Every row gives one point. The window is the flat piece filled in between its corners: a triangle in 3 columns, a solid with four corners in 4, and so on. A path goes straight from each point to the next, and from the last back to the first. List the points from which the path goes on through the window.

Window (4 x 4)
[[  6.8   2.2   0.1   4.5]
 [ -2.2   0.5   1.9   1.5]
 [  0.5  -1.4   2.8 -12.6]
 [  3.2  -2.9  -0.9   5.4]]
Path:
(1): [ 3.8 -3.4  1.8  0.8]
(2): [ 5.2 -1.5  3.1  2.8]
(3): [ 5.8  1.5 -1.8  0.4]
(4): [-8.2 -5.7 -6.1 -4.6]
(5): [ 1.6  1.4  4.5 -2.7]
(6): [ 2.7 -1.8  6.3  5.0]
(7): [ 3.5 -2.4 -3.9  4.3]
(8): [-1.2 -0.2 -0.2 -5.1]
(9): [-0.6 -2.3  5.3 -2.4]
(10): [ 6.3 -8.0  4.0 11.6]
(11): [ 0.0  4.7 -4.4  0.9]
(12): [-1.3  0.8 -1.3 -4.7]
Through the window after points: 4, 6, 12

Window (8 x 8)
[[  3.3  -4.4   2.1   3.1  -0.1  -6.9  -3.1   0.3]
 [ 11.0  -4.1  -4.6  -5.9  -1.8 -12.1  -2.8   1.7]
 [  4.0   2.7   3.7   0.8   0.5   3.4   4.4  -0.7]
 [ -2.5 -10.0   0.4  -4.9  -2.8  -3.7   0.5  -2.1]
 [ -5.1   3.6  -2.2  11.4   0.1   1.1  -1.8  15.0]
 [ -1.1  -4.5   2.8  -2.1   1.3   7.4  -2.9  -2.3]
 [ -0.5   3.4   5.6  -0.1  -2.8  -1.7  -2.9   2.8]
 [  0.8  -1.0   6.5  -6.5   6.6   1.9   1.7  -3.9]]
Path:
(1): [ 1.5 -6.5  3.7 -2.8 -2.7 -2.5 -3.5  8.3]
(2): [ 6.8 -8.1  0.2  2.0  2.0  4.0  2.6 11.6]
(3): [-2.6  1.8  0.9  1.2 -3.7 -6.3 -3.0 -2.1]
(4): [ 1.3  3.1 -0.3 -0.4 -0.3 -1.9 -0.7 -1.6]
(5): [ 3.7 -1.3  3.9 -1.7 -1.3 -2.1 -0.4  2.6]
(6): [ 7.9 -4.8  8.5  0.6 -2.4 -5.7  1.9  7.2]
(7): [-3.4 -7.3 -1.1 -4.4 -1.7 -2.1 -0.3 -3.3]
(8): [ 1.2  1.0 -1.8  0.9 -3.5  1.6 -1.8 -4.8]
(9): [ 1.8 -4.7  3.7 -1.6 -0.3 -5.3 -1.9  6.2]
(10): [ 2.0 -6.1  4.5  0.1  3.4  2.9  1.8  3.0]
(11): [ 1.3  3.5  2.9 -1.1 -1.1  1.6  0.0 -2.1]
(12): [-1.6  0.0  2.2 -0.8  1.2 -2.0  0.7 -2.3]
(13): [10.8 -2.7  6.6 -5.2  3.9  9.8 -0.3  4.1]
(14): [ -0.5 -10.7   1.7   2.3  -4.4   2.6  -0.2   6.7]
(15): [ 0.1  1.1  0.3 -3.2  2.8 -5.0 -3.7 -3.1]
(16): [-1.1  3.0  0.7  0.4  3.8 -2.6  4.4 -8.8]
Through the window after points: 4, 6, 10, 12

Window (9 x 9)
[[ -1.5  -0.8  -1.6  -0.3   1.9  -0.9  -6.8   8.3   1.4]
 [  2.7  -2.0   6.3   8.4   5.5   4.8  -1.7   3.4   0.6]
 [  1.2   1.4   2.4   3.4   7.6  -4.8  -2.6   4.2  -4.2]
 [  4.4   3.1   2.2   4.3   1.6  -1.7   1.9  -2.8   2.6]
 [  0.0  -4.2  -5.5 -11.0   4.7  -2.5   3.8  -6.5   2.7]
 [ -6.5   0.7   6.0  11.3   1.8   4.7  -2.0   2.2   0.9]
 [  3.4  -7.2  -0.5  -1.2   0.7  -3.7  10.7   5.5  -3.3]
 [ -6.1  -0.3   2.4 -11.1   2.3   2.7   2.7   2.6   5.8]
 [ -0.1   3.1  -1.6  -7.3   0.4   0.9  -9.4   2.9  -6.0]]
Path:
(1): [-0.3  6.8 -0.5  1.3  9.3  1.6  2.1  2.0  2.8]
(2): [ 0.4 -5.6  5.3  0.2  0.5 -1.8 -2.6  3.3 -2.2]
(3): [-4.3 -6.8 -1.7 -5.9 -1.8 -3.6 -3.3  0.4 -0.9]
(4): [3.2 3.9 1.3 1.6 9.7 3.6 3.5 6.6 2.0]
(5): [-2.5  4.3 -2.1  4.6  3.8  4.4  2.0 -0.3 -2.6]
(6): [-1.6 -9.1  6.4 -3.2  1.5 -4.3 -4.0  9.7  1.2]
(7): [-1.4 -2.9  1.8 -3.5  0.8 -1.7 -1.3  2.2  1.9]
(8): [-2.3  3.2 -8.7 -7.7  8.9  3.8  0.1  2.3  1.7]
(9): [ 0.7  5.3 -4.2 -4.3  4.9 -0.1 -0.7  6.8 -0.3]
(10): [-0.7 -5.1  3.7 -5.8  1.5 -1.3  1.1 -0.3  0.7]
(11): [-0.8 -2.8  1.6 -0.2 -0.1 -5.1  0.5 -0.1 -0.9]
(12): [ 1.4  6.4 -2.2 -5.7  8.1  5.7 -0.7  5.0  1.8]
(13): [-3.3  8.3  2.5 -1.6  6.8  5.0  5.7  9.3  0.4]
(14): [-1.8 -6.6  1.6  2.4  0.7 -1.3 -0.4 -2.8  2.9]
(15): [-3.6  0.8  5.8 -1.9 -1.7  0.0 -1.7 -1.8  0.3]
(16): [-2.9 -2.6 -0.3  1.6  6.6  3.3  4.0  7.2  2.8]
Through the window after points: 1, 7, 15
